Each wall is flat, endless, passes through zero and stands at right angles to its row. A trip goes straight from one point to another. Which walls does it cross, in order?

Walls:
(1): [-33  27]
(2): [ 38 -79]
(3): [ 3 14]
(4): [-20  13]
(5): [19  5]
(6): [ 16 -29]
Trips:
[19 39] to [-95  -9] => 5, 3
[-40  -4] to [-25  -8] => none
[13 44] to [26 -8] => 4, 1, 6, 2, 3
[64 42] to [ 43 -26] => 6, 2, 3

Walls:
(1): [  2 -63 -53   0 -27 -18 -12  24]
(2): [ 21  19  36  20  -2  22  31 -31]
(3): [ 13  15 -20 -20 -41  13 -80  17]
(4): [ 58  -2 -34  14  42 -18 -58   9]
(5): [ -2  56  21  -1 -60 -17 -21  31]
Trips:
[  5 -13  10   0 -55 -18   4  34] to [ 12 -20  31  28  17  -4   8  60] => 3, 4
[ 30 -35  10  13  70   1 -31  76] to [ 45 -27  -6 -41 -13   9  68  42] => 3, 4, 2
[-14  19 -11  -9  53  -8  24 -25] to [ -5  17 -29  28  -5  16  31 -29] => 4
[ 54  49 -42  11  51 -31  23  29] to [-66  11 -33  57   7  -2  74  -4] => 2, 4
[ 29  16  32  95   6 -34  28  64] to [  9   6  30  19 -16 -71  58   9] => 4
[ 22   7   4  11  54 -26  -4  54] to [ 19  10 -12 -44 -40 -91  29   4] => 1, 5, 4

Walls:
(1): [ 51 -18  16 -29  28 -12 -57 -23   1 -30  31  10]
(2): [  4 -32 -22  -6  14  -1 -80 -17 -17 -45   2   6]
(3): [ 37 -22  18  43 -11 -31 -18 -16   5  20  17 -38]
(4): [-14  16  13 -48  24  -8  -6  49 -19 -20 -12  22]
(5): [ -7  15 -10 -26   6   6  12  49 -10 -18  -4 -23]
(6): [ 32 -17  12 -95 -28  34  30  24 -25  -8   3  34]
Trips:
[ 39   7 -11  55  -4 -39   8  38 -55  23 -26  -9] to [ 18 -10  -6  36  12 -15   3 -14  38  44  26   1] => 5, 1
[  5   3  26   5   8  32  43 -12 -20  -4  -5 -46] to [ 20 -19  20  67  -9  23  -6  27  -9  53 -22 -10] => 6, 5
[-33 -41   6 -51  -1  -8  -7 -67 -20   0  48 -20] to [-29 -29  26  15  19 -16 -13  20 -39  -2   0 -27] => 6, 4, 5, 1
[-47 -27  11 -18 -12 -32  54  -7 -13  36 -31 -51] to [ 91  -1   6  27 -43 -54  -1 -41 -32  26  -5 -34] => 5, 1
[-40  20 -18  37 -12 -20 -19 -22 -43   6 -33  -8] to [ 49   7  -1 -37  27  39  41 -16  23 -27   3 -16] => 3, 5, 2, 6, 1, 4
[ 26 -12   0  29  51 -10 -67  15  24  51  53   8] to [-36  13 -30  26   9 -25 -35  25  10 -15   4  22] => 4, 3, 5, 1
